Rows are points. Any point is a mix of the corners, with weights that add up to 1. It lies inside the corners' shape when no weight is negative. Say inside or outside, and name the corners with a negative weight.
(in the rows, 128 means zero)

Corners:
(1): 111,85
(2): 67,101
(3): 196,180
Points:
178,162 => inside
98,119 => inside
76,106 => inside
181,157 => outside (2)
181,170 => inside
130,108 => inside
113,89 => inside
102,93 => inside
82,109 => inside

Corners:
(1): 125,104,146,131,160,123,183,165,185
(2): 138,126,189,97,185,118,65,138,157
(3): 153,119,80,124,159,126,120,84,130
(4): 218,78,50,241,28,61,131,76,87
(5): 95,127,205,183,221,170,241,80,168
(6): 118,185,133,111,215,137,167,155,144
(7): 111,101,29,154,39,66,24,57,177
(8): 207,148,71,141,45,156,139,57,86
(9): 89,108,193,150,119,66,149,99,101
(10): 156,119,65,125,73,156,44,130,92
Points:
129,131,106,127,121,126,106,105,145 => outside (4)
112,115,122,149,132,100,99,96,145 => outside (1, 8)
146,112,95,146,121,110,118,99,137 => inside
147,113,95,146,103,122,111,115,133 => inside
160,121,84,144,90,114,100,101,116 => outside (5)
111,129,150,125,136,127,124,123,142 => outside (3, 4)
134,118,105,146,136,106,117,104,139 => outside (8)
126,117,126,144,121,116,120,102,122 => inside

Corners:
(1): 118,123,144,118,118,127,120,152,132,126,126,169,117,95,114,175,117,119,198,134
(2): 136,179,93,126,88,130,99,130,172,80,95,133,169,129,138,199,161,109,149,171
(3): 114,151,113,100,141,113,102,189,135,122,128,198,168,92,124,155,183,77,200,178
(4): 165,170,121,108,126,120,90,150,163,121,122,150,116,177,162,162,190,88,173,124
(5): 94,116,80,91,127,134,126,132,130,164,104,116,105,165,114,191,159,129,178,131
(6): 159,131,105,83,100,118,95,156,123,111,141,141,145,90,146,155,148,114,147,168
(7): 132,145,122,145,96,88,152,118,151,88,154,126,114,111,131,112,176,135,179,136
(8): 137,111,157,123,164,81,117,99,120,168,125,135,105,122,121,77,118,138,81,111
(9): 101,112,89,132,113,136,88,162,173,97,89,155,136,150,89,120,187,138,178,154
(10): 185,144,105,122,89,103,113,168,151,144,117,174,152,150,126,132,143,145,177,190
(11): 197,140,124,194,116,143,109,77,143,101,181,64,170,135,109,107,135,137,90,65
(12): 141,137,117,117,92,168,133,109,163,97,149,56,183,163,41,72,78,163,108,55
(13): 105,117,115,142,157,85,123,154,79,120,143,141,111,161,121,119,122,113,68,89
(14): 124,177,79,113,108,113,63,148,120,141,131,175,132,94,112,153,175,106,179,153
(15): 114,118,147,175,104,160,144,105,81,156,174,184,125,163,124,135,119,89,53,126
(16): 144,125,157,140,152,124,128,105,58,111,121,126,139,140,139,116,126,121,105,97
(17): 81,94,118,120,172,145,114,85,82,132,155,130,122,150,147,97,77,165,92,108
(18): 65,125,141,143,147,129,145,146,86,152,136,137,98,120,142,124,128,154,77,117
(19): 198,165,76,158,144,177,146,72,152,84,149,75,114,145,74,80,95,173,57,105
(20): 142,156,87,99,89,116,113,142,143,159,103,163,137,127,132,119,148,112,182,105
(21): 114,118,138,143,175,111,125,84,84,122,162,183,118,135,120,127,128,168,7,109
Points:
118,150,114,122,107,115,108,153,152,119,115,115,142,132,101,131,160,114,181,100 => outside (6, 10, 15, 17, 19, 21)
133,140,110,124,119,145,106,123,134,127,131,129,141,132,118,137,141,117,139,118 => outside (7, 10, 13, 21)
123,125,120,135,124,134,127,116,122,115,140,128,136,131,113,123,125,134,110,115 => outside (4, 10, 14)
150,140,111,120,111,146,106,140,135,129,129,153,148,133,98,143,143,115,160,124 => outside (2, 7, 8, 13, 17, 18)
123,138,103,120,129,122,119,134,127,127,130,146,124,141,116,128,139,133,117,130 => outside (1, 11, 16)
125,129,118,129,127,124,120,128,118,125,134,137,132,129,118,124,131,134,118,123 => outside (4)

Corners:
(1): 198,183,91,130,59,147,104,179,169,130,56,186,80,99,210,127,54,136,89,186
(2): 113,140,203,47,118,79,111,86,56,158,138,155,75,197,86,168,206,156,96,174
(3): 42,119,89,80,205,159,56,122,75,164,161,154,80,103,54,137,130,188,148,188
(4): 187,185,153,164,60,104,213,136,144,117,39,114,85,96,70,150,129,134,96,69
(5): 210,98,48,65,60,60,166,89,145,102,41,163,192,91,249,164,31,112,106,109
(6): 49,176,195,121,167,155,61,63,154,93,144,137,109,143,89,125,188,136,83,124
(7): 154,175,232,69,149,73,230,103,80,74,68,151,61,182,85,195,145,133,204,125
(8): 92,116,121,139,35,126,196,159,157,148,86,98,68,117,104,140,79,147,105,144
(9): 153,95,178,180,187,141,86,115,171,53,64,186,86,149,132,117,142,197,173,76
(10): 58,110,93,41,137,121,222,116,55,100,82,96,74,132,142,105,77,74,121,103
(11): 126,171,83,133,25,84,181,175,165,99,134,126,120,105,190,152,93,187,74,101
(12): 136,67,100,138,130,45,80,99,140,74,126,110,159,87,92,141,199,102,145,165
(13): 183,171,173,116,127,140,152,146,152,133,125,106,111,160,125,183,121,95,74,79
(14): 163,84,140,117,115,157,177,82,141,85,118,181,64,154,93,101,148,115,139,137
(15): 144,92,217,126,136,82,144,91,91,56,122,127,79,141,184,166,162,198,139,151
(16): 51,85,154,43,153,141,138,101,120,128,126,115,129,97,93,116,177,104,124,84
(17): 160,174,105,183,89,189,87,178,119,130,73,190,118,78,120,94,29,88,156,88
(18): 160,97,46,80,87,178,110,98,189,108,85,99,121,93,90,89,85,85,156,72
(19): 46,115,104,27,138,194,119,52,97,63,60,87,173,203,205,157,139,146,164,129
(20): 136,88,189,47,174,94,184,178,78,141,124,125,126,174,125,95,96,156,104,127
(21): 67,77,97,143,139,73,155,109,126,159,159,107,93,113,160,92,160,198,101,141
Points:
155,129,133,110,107,125,146,130,127,104,82,141,104,127,124,139,108,129,136,109 => outside (6, 21)
127,127,123,82,102,118,167,124,126,105,98,123,120,135,163,137,101,124,122,125 => outside (2, 3, 4, 9)
111,126,141,111,122,120,146,125,114,108,105,130,97,133,127,133,127,139,125,128 => outside (5, 18)
146,145,120,109,98,130,130,129,140,114,84,147,104,121,154,135,105,136,111,137 => inside
119,122,149,105,136,125,138,115,110,112,99,143,99,138,126,137,129,145,128,135 => outside (11, 18)
111,97,136,93,118,114,180,93,130,81,93,112,103,137,131,126,136,136,134,107 => outside (1, 2, 3, 13, 17)
111,135,133,106,111,138,118,103,144,111,109,142,111,127,143,141,126,147,117,123 => outside (4, 10, 12, 20)
112,114,155,103,107,88,165,108,118,109,100,128,98,144,144,138,150,159,110,138 => outside (3, 13, 17, 18)
140,115,124,99,123,130,153,117,135,97,95,141,122,126,178,116,97,126,124,96 => outside (2, 3, 4, 8, 12)

Corners:
(1): 149,99,167,133,111,112,155,113,114,127,180,183,101,129,123,154,109,100,89,164
(2): 91,66,146,117,175,87,128,48,140,102,75,91,92,159,151,139,150,186,180,159
(3): 105,108,144,122,149,102,99,98,159,171,200,169,158,77,173,72,161,138,163,116
(4): 167,161,132,147,113,200,58,205,128,129,129,95,98,185,46,133,194,65,73,149
(5): 112,155,170,99,69,145,79,142,191,93,61,77,156,145,81,76,83,143,106,96
(6): 139,125,162,98,137,175,175,145,193,83,64,183,114,167,69,114,171,115,154,75
(7): 191,147,118,77,124,223,154,175,141,82,186,99,97,189,160,212,114,117,197,85
(8): 84,158,108,83,125,190,125,161,147,214,117,46,117,62,68,98,104,193,110,131
(9): 46,127,119,180,104,83,205,82,119,222,140,128,189,127,103,30,121,190,196,162
(10): 185,50,72,146,115,95,90,73,147,192,155,179,135,97,189,155,67,208,122,152
(11): 135,170,189,117,63,73,164,176,193,125,169,77,187,93,132,129,203,155,101,163
(12): 183,67,174,70,45,147,99,80,95,112,167,111,98,105,109,131,167,100,162,135
(13): 222,173,192,91,66,114,59,174,110,94,143,106,110,166,204,133,93,133,181,171
(14): 133,93,119,70,89,99,92,169,117,191,130,69,172,145,120,93,136,159,80,125
(15): 152,78,125,154,114,168,204,156,169,175,114,97,134,149,181,144,95,142,196,119
(16): 175,79,190,150,120,144,122,136,112,54,67,150,125,106,141,77,175,142,107,129
(17): 229,186,230,60,165,159,179,148,135,63,46,65,146,202,130,215,195,112,66,125
(18): 145,97,111,147,149,117,133,137,68,107,114,118,89,138,102,177,154,116,196,64
(19): 122,211,120,61,95,91,206,98,105,99,69,152,166,93,43,86,94,44,41,113
(20): 55,70,98,76,110,154,163,120,134,215,205,157,233,68,142,166,221,163,158,93
(21): 60,127,186,150,39,143,172,69,104,178,174,230,107,144,192,27,206,103,194,87
Points:
152,134,162,106,125,142,135,135,137,117,108,105,128,152,117,141,163,127,119,131 => inside
154,118,153,107,99,92,90,120,115,123,119,101,158,120,120,109,155,138,110,151 => outside (1, 6, 7, 8, 15, 21)
131,114,148,117,111,132,128,120,141,143,146,139,135,120,137,107,152,130,148,121 => inside
137,144,153,100,112,142,128,147,153,136,121,98,144,126,134,130,140,143,105,131 => outside (6, 9, 12, 18)
134,130,150,112,105,134,129,135,147,125,111,109,138,132,116,119,131,137,132,115 => inside
124,104,140,107,106,136,143,123,129,150,158,143,148,116,127,139,155,130,131,126 => inside
139,127,143,117,78,149,129,139,149,130,106,105,127,145,117,84,117,143,148,132 => outside (1, 3, 17, 18, 20)

Corners:
(1): 203,83,145,163,134,203,77,127,138,103,46,115,191,102,145,66,68,87,132,112
(2): 120,136,190,119,86,209,92,187,160,51,91,115,97,144,79,188,146,117,94,134
(3): 85,113,133,166,77,233,56,113,135,67,116,94,62,147,138,92,145,158,95,139
(4): 78,98,90,96,98,32,128,164,81,107,150,175,117,54,145,80,79,124,165,103
(5): 207,102,42,131,128,168,125,136,182,49,76,95,154,110,180,129,150,120,108,105
(6): 141,81,197,92,77,249,134,150,152,77,219,116,55,148,64,145,175,198,85,169
(7): 114,23,131,154,76,186,128,132,99,93,30,145,132,90,101,117,164,69,75,78
(8): 121,109,119,103,71,239,97,195,141,106,109,127,150,175,75,110,145,140,57,76
(9): 88,133,197,73,121,90,156,180,133,175,89,106,58,105,140,90,121,162,94,67
(10): 70,119,109,84,186,93,158,142,142,109,103,87,134,179,181,104,142,105,119,79
(11): 108,152,146,145,152,55,130,143,150,85,137,160,137,140,132,106,138,112,113,62
(12): 111,142,112,121,176,78,116,104,77,141,103,137,110,116,157,67,109,150,73,128
(13): 83,112,93,154,165,97,145,158,85,101,162,136,130,76,180,61,162,96,132,108
(14): 115,154,128,193,129,62,131,127,104,133,120,161,168,146,170,151,127,151,126,147
(15): 169,90,76,164,130,166,86,131,156,104,20,183,136,131,130,140,107,64,183,103
(16): 165,106,107,99,94,203,14,115,135,138,83,128,161,118,136,102,147,105,186,101
(17): 112,119,123,128,87,113,158,123,112,129,140,139,130,117,150,112,139,45,138,97
(18): 74,140,121,129,155,137,114,110,93,133,145,132,118,88,116,110,97,131,188,43
(19): 43,131,125,109,126,135,111,156,146,105,83,168,110,119,228,102,96,91,112,67
(20): 19,142,98,127,140,102,145,123,135,152,138,121,148,106,135,89,153,126,124,116
(21): 53,73,170,119,137,92,92,169,163,135,160,90,76,99,175,133,90,70,104,100
Points:
96,115,127,127,121,139,117,149,128,104,110,136,123,117,145,108,132,111,113,97 => inside
104,117,114,130,129,118,116,142,127,113,102,129,127,117,157,99,129,113,115,106 => outside (6, 18)
77,115,159,99,116,103,139,147,116,129,138,123,114,131,104,127,151,127,99,93 => outside (1, 3, 5, 13, 15, 19)
126,97,125,139,99,159,106,131,128,120,104,134,131,108,115,111,123,112,139,90 => outside (2, 10, 12, 13, 19)
136,101,116,132,111,144,113,139,153,104,104,120,135,129,134,112,140,114,121,102 => outside (2, 12, 13, 18, 19)
120,114,132,127,110,150,103,137,129,116,106,135,121,120,132,114,122,124,118,106 => outside (10, 13)
108,108,109,133,123,157,97,142,144,114,68,123,140,118,148,117,111,110,135,95 => outside (6, 11, 12, 13, 17)

Corners:
(1): 147,121,77,169,141,106,97,149,73,171,114,155,154,73,55,95,89,110,125,149
(2): 106,165,163,174,121,159,220,146,156,105,190,53,75,147,182,121,175,199,114,100
(3): 218,79,137,109,152,122,108,159,205,173,183,159,70,140,108,141,111,88,70,177
(4): 110,129,189,152,118,159,177,131,183,88,100,61,114,131,168,123,199,127,146,74
(5): 76,149,192,191,144,151,132,115,132,90,159,108,89,170,148,142,171,169,75,100
(6): 145,110,23,119,109,141,101,169,104,146,124,165,84,134,115,173,129,90,108,140
(7): 170,151,171,172,113,170,186,168,185,113,131,85,65,172,159,117,181,135,90,49
(8): 128,106,108,161,73,129,119,151,94,180,95,173,156,109,108,126,74,110,164,122
(9): 107,149,125,188,83,135,172,131,178,131,157,90,83,196,138,59,185,116,42,105
(10): 177,96,83,135,159,155,92,119,148,235,180,199,114,108,123,182,148,92,130,162
(11): 132,109,111,149,127,142,171,191,135,128,93,103,185,154,120,95,143,105,232,19
(12): 131,52,90,126,112,177,108,108,89,176,132,185,116,108,111,66,123,77,125,125
(13): 145,118,89,145,108,142,151,112,138,152,135,177,182,124,101,119,99,112,145,93
(14): 115,145,168,147,126,137,104,125,124,120,90,84,146,176,71,97,153,153,158,95
(15): 98,138,249,112,132,201,180,207,150,78,102,109,120,188,120,89,172,157,119,91
(16): 148,120,101,129,128,74,123,179,79,103,61,209,120,91,78,140,104,118,212,120
(17): 194,144,109,74,154,92,60,127,87,215,144,161,104,153,135,142,93,116,65,106
(18): 184,54,31,117,141,137,95,134,91,153,120,218,125,120,151,144,105,120,134,166
(19): 173,74,113,144,82,97,122,141,44,171,103,180,109,137,86,127,126,68,91,150
(20): 108,111,204,141,102,153,142,142,153,115,138,87,145,129,119,88,221,160,154,52
(21): 110,102,62,173,108,108,156,162,119,198,62,146,149,117,45,111,78,127,163,81
Points:
134,119,147,149,119,144,143,146,134,136,123,123,122,141,118,109,147,130,130,98 => outside (6)
138,115,135,148,133,138,120,141,140,157,123,140,120,140,114,116,144,121,126,106 => outside (2, 6, 13, 19)
144,116,128,143,121,143,134,145,130,140,130,138,120,137,126,119,142,117,128,108 => outside (21)
132,117,133,145,117,139,140,149,122,130,118,137,117,144,116,110,138,124,122,105 => outside (10)
112,108,132,159,122,163,140,136,125,132,128,111,117,146,121,98,171,130,123,95 => outside (3, 8, 13, 16, 17)
146,113,129,130,131,137,122,137,120,150,133,145,114,125,117,125,140,128,122,114 => outside (8, 9, 11)
138,118,131,149,117,135,144,146,120,140,127,130,115,134,118,118,141,123,119,115 => inside
124,135,159,143,124,154,142,156,146,125,135,106,110,146,129,110,163,137,127,93 => outside (13, 18, 19, 21)

Corners:
(1): 105,70,157,165,130,99,115,133,181,148,149,155,173,152,142,107,162,168,136,112
(2): 95,93,143,121,78,91,108,135,129,149,191,169,90,87,104,147,115,169,125,178
(3): 99,158,106,101,124,221,190,126,120,7,85,142,110,170,98,134,85,91,109,140
(4): 78,134,138,103,107,98,157,100,155,109,150,105,149,103,128,173,117,135,102,153
(5): 79,108,105,231,102,130,102,147,120,140,137,68,146,163,148,121,179,175,106,120
(6): 83,84,96,102,142,152,143,161,133,47,111,156,100,133,145,105,81,97,118,94
(7): 115,131,92,165,80,168,93,170,94,93,153,101,124,118,135,137,119,166,100,110
(8): 136,133,121,80,106,179,103,90,137,151,150,108,75,157,114,142,166,116,21,162
(9): 94,97,129,156,61,96,108,142,171,161,146,166,107,111,152,163,75,171,153,90
(10): 96,68,142,142,146,148,144,184,124,89,74,71,151,88,131,87,157,123,148,141
(11): 112,123,178,214,119,103,54,133,121,175,184,157,133,131,144,189,110,173,135,87
(12): 126,111,110,141,84,94,164,106,133,57,101,110,102,110,130,111,166,152,136,183
(13): 183,146,136,204,109,138,184,163,100,175,115,170,125,90,123,100,155,96,177,178
(14): 143,143,130,176,123,95,123,85,153,173,80,157,148,71,154,107,133,86,112,82
(15): 68,114,123,179,89,165,54,190,119,56,183,153,96,177,130,193,165,169,174,160
(16): 167,95,158,102,199,167,102,93,136,172,118,145,155,67,134,147,97,80,64,168
(17): 146,90,98,163,107,115,151,126,123,163,86,123,159,102,134,116,178,99,81,112
(18): 73,97,142,113,123,120,71,96,98,146,179,93,160,134,122,169,98,143,109,119
(19): 101,73,142,135,120,91,104,189,188,62,95,139,180,152,156,112,89,89,103,135
(20): 138,63,159,112,203,182,144,59,173,115,131,107,83,53,91,89,157,109,122,114
(21): 153,156,104,96,191,153,143,71,174,74,87,98,107,148,86,129,142,105,55,164
Points:
127,111,119,130,118,126,135,121,146,116,122,146,125,108,125,131,119,121,114,136 => outside (5, 8, 10, 11)
99,103,131,151,117,132,118,141,138,117,134,125,136,131,129,130,135,136,122,121 => outside (12, 16)
112,107,131,139,130,133,114,119,142,118,125,126,129,115,131,132,128,124,107,125 => outside (13)
110,101,124,153,120,137,117,132,128,111,139,134,128,130,123,134,126,139,120,132 => outside (4, 8, 10, 14)
106,110,133,127,129,134,132,123,154,95,118,126,122,117,127,125,117,129,106,129 => outside (13, 15, 17, 18)
116,102,137,152,121,119,112,130,140,135,135,132,138,118,134,129,134,132,118,130 => outside (3)
101,103,131,130,120,132,110,125,129,122,140,117,131,125,127,138,125,131,108,133 => inside
110,118,123,140,109,136,136,126,138,101,120,133,121,123,129,134,121,130,120,132 => inside

Corners:
(1): 198,175,51,135,112,101,108,121,125,107,128,195,128,145,174,163,108,171,131,126
(2): 85,125,149,108,140,121,92,169,118,137,173,103,82,59,152,143,147,119,141,131
(3): 114,123,85,126,181,166,193,90,135,119,143,105,96,106,132,68,64,160,129,117
(4): 78,106,81,166,136,155,203,146,144,101,172,161,118,187,122,60,93,90,133,130
(5): 185,125,83,132,159,121,139,137,101,122,120,158,160,171,92,160,133,185,92,94
(6): 146,95,73,134,153,135,115,116,80,81,136,123,124,129,108,77,90,160,142,83
(7): 177,163,111,147,107,102,83,188,107,128,64,166,147,144,133,181,167,174,132,141
(8): 94,133,118,71,107,65,105,129,139,144,146,105,7,57,193,121,140,146,149,129
(9): 156,73,165,102,163,191,213,107,157,82,163,72,122,151,92,63,92,72,167,127
(10): 100,58,38,135,157,150,128,110,129,98,125,148,168,147,95,97,92,167,104,108
(11): 121,163,146,152,77,30,58,150,133,108,134,151,149,149,156,184,132,148,85,188
(12): 177,98,96,161,139,114,116,177,92,164,99,138,122,142,118,143,118,163,90,137
(13): 150,74,87,142,132,209,157,96,118,70,156,95,115,218,91,69,101,130,147,123
(14): 194,168,87,198,123,73,63,153,112,145,69,149,124,110,129,215,156,153,84,115
(15): 155,111,89,121,133,93,74,119,95,123,121,147,151,108,130,143,180,170,95,157
(16): 172,192,181,141,104,83,67,188,144,206,95,159,132,128,190,157,174,95,87,123
(17): 138,136,102,173,111,94,147,131,124,145,103,132,143,110,190,136,107,162,86,120
(18): 83,57,163,108,136,170,180,99,210,147,182,77,64,88,167,10,123,119,175,131
(19): 155,174,61,142,117,71,96,176,128,164,144,148,221,153,124,142,153,160,72,143
(20): 67,98,152,98,99,149,161,140,160,116,178,95,93,71,113,56,115,135,106,145
(21): 74,115,210,100,90,107,157,125,146,205,153,80,74,45,150,95,106,108,137,127
Points:
138,106,122,130,135,132,143,133,134,123,138,117,119,129,126,105,116,132,125,130 => inside
138,128,110,135,126,115,124,133,127,133,128,131,122,125,139,127,126,144,122,124 => outside (12, 20)
129,120,125,118,126,117,121,133,132,139,143,122,112,112,149,108,123,139,119,127 => outside (4, 7, 14)
119,108,106,132,129,137,137,121,128,98,146,129,123,125,122,110,111,147,127,129 => outside (8, 12, 16, 19)
148,130,119,134,126,114,111,144,125,132,127,118,109,115,146,128,131,141,119,137 => outside (4, 5, 10, 21)
105,105,128,132,126,127,143,122,140,130,148,102,110,112,134,91,116,123,138,130 => outside (1, 5, 12, 16, 20)
145,128,113,140,124,116,120,147,129,133,118,133,127,127,137,129,134,148,121,131 => inside
142,137,114,134,121,107,113,145,123,136,124,137,120,124,140,137,130,140,110,128 => outside (18)

Corners:
(1): 100,146,156,148,141,101,152,98,152,100,102,131,166,147,131,27,153,136,115,175
(2): 86,147,76,146,118,151,139,164,140,143,150,177,96,163,136,121,222,100,223,131
(3): 107,138,109,149,80,113,107,171,116,212,181,193,94,133,95,144,149,107,206,105
(4): 127,123,116,208,170,163,158,164,178,62,52,118,163,152,169,96,110,127,114,93
(5): 162,152,97,90,141,141,46,50,55,138,201,110,108,151,123,135,113,118,81,126
(6): 116,112,109,79,97,115,14,73,109,107,115,66,133,102,127,205,131,130,87,128
(7): 88,164,150,136,137,173,191,133,115,82,108,144,207,144,118,122,78,156,149,130
(8): 79,156,128,122,188,164,151,120,126,102,40,134,172,101,118,119,89,186,64,141
(9): 76,161,138,166,150,115,171,128,131,104,102,176,100,138,174,105,114,73,130,156
(10): 124,126,122,75,143,109,159,208,123,177,158,104,101,138,78,157,186,66,174,107
(11): 104,99,113,207,148,115,232,111,116,39,61,92,124,128,122,75,92,133,115,105
(12): 174,133,112,119,131,181,177,169,71,82,86,133,172,102,118,97,99,74,131,138
(13): 99,206,117,129,126,98,158,85,129,86,90,162,151,188,86,101,173,182,120,84
(14): 82,99,159,7,143,105,63,82,122,115,176,129,97,97,127,124,159,186,69,93
(15): 146,104,141,172,130,119,178,124,127,187,134,178,103,164,151,191,193,87,193,147
(16): 68,157,156,162,156,145,114,109,91,79,93,109,124,122,160,112,144,125,152,130
(17): 152,125,120,172,157,118,166,124,168,83,86,101,115,117,163,79,87,130,177,100
(18): 68,91,99,98,80,119,105,191,103,243,165,166,126,228,126,132,167,81,219,110
(19): 152,92,103,109,173,100,107,137,101,151,164,157,82,181,95,160,137,116,227,166
(20): 109,101,28,52,186,71,42,88,100,138,187,127,130,121,147,216,119,109,106,90
(21): 89,184,151,204,142,110,196,149,134,96,97,84,169,162,187,90,96,192,117,157
Points:
99,141,127,131,136,124,138,137,128,123,115,142,134,142,133,123,138,128,150,125 => outside (5, 11)
116,136,118,148,147,127,148,127,118,111,103,127,140,144,132,122,117,123,132,124 => outside (2, 14)
108,132,117,134,135,120,137,132,120,128,128,136,130,140,123,120,132,121,144,122 => inside
102,131,116,124,131,122,129,134,112,137,129,142,131,155,130,130,142,116,147,130 => outside (17)
112,149,124,145,148,136,145,140,135,121,123,142,136,119,146,115,127,124,144,123 => outside (6, 11, 13, 18, 19)
129,139,132,145,144,132,135,104,119,98,115,125,129,135,131,112,122,151,134,130 => outside (9, 10, 18, 20)
